Rows are points. The points of each table are mixes of a few directions, plus a little noise. How many directions does each table use, and how many do they share? Where both have some left over, give the other angles between the two spaces (their principal angles), to ten degrees, smallest first.

First, 7 rows:
[[-20   0]
 [ 10   0]
 [ 56  -1]
 [ 46  -1]
 [-38   1]
 [ 25   0]
 [-79   1]]
Second, 7 rows:
[[-12  -6]
 [ -7  -3]
 [ 14   7]
 [ 38  21]
 [-35 -20]
 [-61 -34]
 [ 62  34]]
Directions: first 1, second 1, shared 0; angles 30

First:
[[ 13   0 -24 -18]
 [-11   0  21  15]
 [ 14   1 -26 -20]
 [-38   0  69  50]
 [ 26   1 -47 -34]
 [ -4   0   7   6]]
Second, 8 rows:
[[ 17 -10 -47  14]
 [ -2   1   5  -1]
 [-13   7  35 -10]
 [ 17 -11 -46  14]
 [  9  -5 -23   8]
 [ -6   4  18  -5]
 [-34  21  95 -28]
 [ 13  -9 -37  10]]
Directions: first 1, second 1, shared 0; angles 50

First:
[[ -6  17  -1  41 -31  28 -25 -11  -9]
 [ 32  33  38   7  21 -71 -39  11 -11]
 [  0 -13  -1 -30   6  -7  29  -7  42]
 [-12   0 -12  27 -20  37 -10  -4 -19]
 [-33 -27 -40  26  -8  76   1  21 -95]
 [  2 -14  -4 -25  16  -9  19   4   8]
 [  8   0   9 -25  10 -24  16  -7  40]
 [  6  -8   2 -32  11 -19  24  -5  41]
 [  4  11   9  10  -4 -10 -12  -2   3]]
Second (8 x 9):
[[ -1  -6  -7   5   4  -4  -4  -2   3]
 [  8  69  87 -65 -45  47  47  33 -30]
 [ -1 -10 -12   9   6  -7  -7  -5   4]
 [ -5 -45 -57  42  29 -30 -30 -22  20]
 [ -3 -36 -46  34  23 -24 -24 -17  16]
 [  2  19  23 -18 -12  12  12   9  -8]
 [  1   9  12  -8  -6   6   7   5  -4]
 [  0   0   0   0   0   0   0   0  -1]]
Directions: first 3, second 1, shared 0; angles 90

First:
[[ -2   3  -1  -2  -1  -3   1  11   9 -14  -6   9]
 [ -5   8  -3  -4  -2  -7   3  26  21 -32 -13  20]
 [  6 -10   5   4   2  10  -4 -31 -24  38  16 -23]
 [  0   1  -1   0  -1  -1   0   1   2  -2  -1   1]
 [ -9  13  -8  -5  -4 -14   7  46  35 -57 -23  34]
 [ -1   1   0   1   0   0   0   2   2  -3  -1   3]
 [ 15 -24  12  10   7  24 -11 -78 -60  95  40 -59]
 [ -3   5  -2  -2  -1  -4   2  16  11 -19  -7  11]
 [  2  -1   1   1   0   2  -1  -6  -4   7   3  -4]
 [ -4   4  -2  -2  -2  -5   1  16  12 -19  -8  12]
 [  1  -1   0   1   0   1   0  -2  -2   2   1  -1]]
Second, 8 rows:
[[ -1   3  -1  -1  -1  -2   1   4   5  -5  -3   4]
 [ -7  12  -6  -5  -3 -11   5  35  27 -42 -18  26]
 [ -5   8  -4  -4  -3  -7   4  25  19 -32 -13  19]
 [  7 -12   6   5   4  11  -5 -38 -30  46  20 -28]
 [ -4   7  -4  -3  -3  -7   4  25  19 -30 -13  19]
 [ -5   7  -5  -3  -2  -8   4  26  19 -31 -13  19]
 [  8 -12   6   4   3  12  -5 -37 -28  44  19 -26]
 [  8 -13   7   4   3  12  -6 -41 -31  50  21 -31]]
Directions: first 1, second 1, shared 1

First, 10 rows:
[[-36 -30  13  -9  19  14   9 -16 -13  20 -30   3  11   7  75 -23  64   4]
 [-17  74 -30 -42  -2  38  46  -9  26  -3 -19  45  -8  82 -85  -2 -40  67]
 [ 41 -44  29  -3 -38   9  20 -65 -19  38  64  35  44  16  -7 -22 -85  -3]
 [ -2 -23 -16  -8   7 -24 -14  -6  -8   9   2  -8  22  11 -15   1 -40  15]
 [ -4 -40  24  15  10  -3   8 -28 -10  35  -4   1  27  -9  56 -11  25 -18]
 [  2  24 -11  57  43 -42   3  11  29  36 -46 -17  16 -11 -23  41  14 -26]
 [-18  53  -8 -19   2  34  31   4  19  -9 -21  23 -19  33 -25  -2  21  27]
 [ 21  -9   2  26  -5 -30 -40  41  -2 -32  15 -37 -24 -58   5  21  14 -39]
 [ 25  -9   7   4 -23  -7 -20  12  -7 -23  35 -12 -13 -29  -8   4 -20 -19]
 [-13   3 -11 -20 -11   6 -43  63 -14 -72   5 -33 -56 -42  23  -2  51  -8]]
Second:
[[ 33  13  18  63  15 -29   6  -3  21  30  -5  -8  10 -34 -12  33   3 -49]
 [ -5 -17  16  -8  12   0 -16  24 -16 -23  -9 -12 -29 -31  44 -10  39  -5]
 [-23  44 -31  43 -21  14  26 -20  43  36  -8   0  37  27 -27  28  42 -38]
 [ -2   8  29 -44 -60  76  24 -15 -14 -37  51  35 -33   6  29 -42  27   4]
 [ 15  -4  32   5  11   3   0  12  -9 -12  -2   1 -28 -33  30  -6  24 -10]
 [ -7  44  -9   1   5  19  42 -26  26  29 -20  31  17  48 -42   6 -13  20]
 [-52 -37 -76 -10  38 -62 -57  30  -5   5 -45 -56  39  22  -8  19 -10  24]
 [  6  14   3 -12 -35  32  20 -24   5   1  31  23   6  22 -18 -10 -17   2]
 [ 36 -64  17 -39  37 -51 -44  21 -50 -27   6 -13 -19 -26   3 -19 -95  49]]
Directions: first 5, second 5, shared 4; angles 90

First, 9 rows:
[[-30   9   1  -7 -23 -27 -12  12  35  -5 -20  28 -20   6 -21  25  13  -1
    4  36 -11  -4  14   2   2 -24  -5  13 -31 -17 -12 -11]
 [-17 -10 -32  -4  -7   2 -25   7 -47   7  -8  21 -13 -35  28  -7   3 -42
    2  21  16   8 -22  -6  36  17  11  29   3   9  12  14]
 [  7   4  33   2  11  -7  36 -16  86 -10   9 -23  -5  53 -20  -9  17  56
  -18 -13 -13   0  35   3 -26  -5  -9 -16  -7   6  -5 -23]
 [-43  -9  -1   8   1  25 -14 -55  -9 -10 -18  38 -20 -36  17  12  -1  53
  -15  22  37  34  25 -17  32   0  17  25  -3  -8   3  35]
 [ 91  -6  15 -23  70  34  46  -6 -23  27  66 -82  68  11  30 -45 -21 -14
   24 -60 -22 -14 -35   8 -58  61 -19 -26  42  59  56   4]
 [-18   4 -11  23 -33  -6 -24  19 -37 -10 -28  23 -13 -12 -16  19 -10 -17
   -5  -5   8  -3  -4   0  23 -32  11 -12  -1 -36 -42   0]
 [  0   8   5 -11  -1  -6  -4   4   0   5  -3   9  13  -8 -15  25  -8  -2
   20  12 -13  -9   1   2 -18 -15 -11  -1 -14 -11   0   3]
 [ 11  -5 -18  -2   4   9 -12  13 -55  10   6  -4  10 -25  18  -8 -12 -40
   11  -7   4  -4 -28   0   9  15   2   4  15   8  12  13]
 [ -4   4   9  16 -19 -22  14  19  50 -12  -7 -12 -18  48 -20 -13  21   8
  -25 -12  -9  -7  13   7   1 -17   3 -17  -4  -8 -29 -34]]
Second:
[[ 36   6  36  10  25   8  36   3  13   1  20 -42   7  36   0 -38  18   9
  -20 -26  -8 -13   1  -9  -4  26 -17 -18  20  26  12 -17]
 [-23  20  40   9   5  22 -28 -18 -95   6 -33  53  -3 -72 -11  37   0  -7
    9  56  16 -16  -1 -46  50  -3 -32  26 -18 -20  18  43]
 [  4   5   8   5 -13 -25  14  26  50  -7  -1 -16 -14  46 -18 -12  20  -4
  -15  -5 -16 -11   8   8  -7  -9  -4 -12  -7   1 -17 -35]
 [ 23  -9  -4  -2  17  11  17  -8  10   2  22 -30  13  14  15 -23  -3   9
   -5 -29   0   6  -4   8 -16  19   6 -11  20  19  10  -2]
 [ 19 -10  -5  -4  29  31   5 -27 -32   8  19 -14  23 -24  26 -13 -17  11
    7 -21  14  13  -9  -3  -7  26   6   0  22  17  24  26]
 [-51  16   9   2 -23  -1 -49  -6 -69   1 -47  76 -16 -71 -18  59  -7 -15
   20  70  13  -8   3 -30  43 -30 -15  32 -35 -39  -4  34]
 [ 24 -11 -10  -3  13   2  21  -1  31   1  25 -36  10  29  14 -28  -2   9
   -7 -36  -4   8  -2  17 -24  16  12 -14  19  20   4 -12]
 [-28  -4 -30  -7 -25 -16 -23   7  10  -4 -15  27 -11 -11  -5  26  -9  -9
   12  15   1   8   3  12  -2 -24  14  10 -18 -20 -17   1]
 [ -4 -15 -43  -8 -27 -34   6  26  84  -9  10 -18 -10  52  -3  -9   1  -3
   -2 -26 -16  12   5  41 -35 -19  29 -13  -5  -2 -29 -38]]
Directions: first 5, second 3, shared 2; angles 90

First (10 x 32):
[[  7  16 -15 -12  -1  22  15  -2 -15  14  11 -21  -9 -19  -4  35  -2  10
  -17   5 -11  -4  -2  18  -1  20  23   5  14  -1  -2  -5]
 [-22 -12  10  16  11 -42 -35  13  42 -13 -34  24  29  22 -17 -95 -15 -21
   32 -29  20  10 -22 -35   8 -35 -49  -6 -45  -4  -4  -8]
 [  0  -3  -2   5   1   3  -8   4   1   0  -4   3  -1   0  -3  -1  -5   1
    1   0   1   4   0   0  -5   0   1  -3   0  -3  -1   0]
 [  5   1   5  -7  -5   3  17  -8 -11  -1  14  -4  -6  -1  12  22  13   2
   -6   9  -4  -7   9   5   4   5   7   4  11   5   4   5]
 [  7  -8   4   6  -4  10   1  -3 -12  -3   8   6 -10   2  10  26   5   5
   -4  13  -2   1  15   6  -9   4  11  -3  16   1   3   9]
 [  7  14 -11 -12  -1  18  16  -3 -15  11  11 -19  -8 -16  -1  33   1   9
  -15   6 -10  -5  -1  16   0  17  20   5  14   0  -1  -3]
 [ -1   7   3 -12  -3  -7  17  -8  -2   1   9  -9   2  -2   6   2  10  -3
   -3  -1  -3  -9  -1  -1  12   1  -2   7  -1   6   2   0]
 [  8   4 -12   1   0  23  -2   4 -13   8   3  -8 -10 -12  -4  31  -7  10
  -11   7  -6   4   3  15 -11  15  21  -3  15  -5  -3  -1]
 [ -2 -11   6  11   1  -7 -14   4   7  -7  -8  14   3  10   0 -16  -3  -3
    9  -1   7   5   2  -8  -5 -10  -9  -6  -5  -2   0   3]
 [ -9  -9  12   4   1 -24  -7   0  17 -10  -7  13  12  15   2 -38   3 -11
   15  -9   9   0  -3 -18   8 -18 -24   0 -17   3   2   1]]
Second, 11 rows:
[[-11   2  12   2   0 -11  -5  12 -19   6 -23   2  -8 -10   2  -9  -1 -14
  -23  -5  -6 -14  12  -1   9  -4  10  -1   8  -6   5   1]
 [-14   2  14   3  -1 -13  -6  14 -23   7 -26   2  -9 -13   3 -10  -1 -16
  -26  -6  -7 -16  14  -2  10  -4  11  -2  10  -7   6   2]
 [-26   5  27   5  -2 -25 -11  27 -44  13 -52   4 -18 -24   5 -20  -2 -32
  -52 -12 -14 -32  28  -4  20  -9  22  -3  19 -13  11   3]
 [ 18  -3 -18  -3   1  17   8 -18  30  -9  35  -3  13  16  -4  13   1  22
   35   8  10  21 -19   2 -14   6 -15   2 -12   9  -8  -2]
 [ 18  -3 -19  -3   1  17   8 -19  31  -9  36  -3  13  17  -3  14   1  22
   36   8  10  22 -19   3 -15   6 -16   2 -13   9  -8  -2]
 [-24   5  25   5  -2 -23 -10  24 -41  12 -47   4 -17 -22   5 -18  -2 -29
  -47 -10 -13 -29  25  -3  18  -8  20  -3  17 -12  10   2]
 [ 11  -2 -11  -2   1  10   5 -11  18  -5  21  -2   8  10  -2   8   1  14
   21   5   6  13 -12   2  -8   4  -9   1  -8   5  -5  -1]
 [  2   0  -2   0   0   2   1  -2   3  -1   4   0   1   2   0   1   0   2
    4   1   1   2  -2   0  -1   1  -1   0  -1   1  -1   0]
 [ 15  -3 -15  -3   1  14   6 -15  26  -7  30  -2  11  13  -3  11   1  18
   30   7   8  18 -16   2 -11   5 -13   2 -11   7  -7  -1]
 [  6  -1  -7  -1   0   6   3  -7  11  -3  13  -1   4   6  -1   5   0   8
   12   3   4   8  -7   1  -5   2  -6   1  -5   3  -3  -1]
 [  5  -1  -5  -1   0   4   2  -5   8  -2   9  -1   3   4  -1   4   0   6
    9   2   3   6  -5   1  -4   2  -4   1  -4   3  -2   0]]
Directions: first 3, second 1, shared 0; angles 90
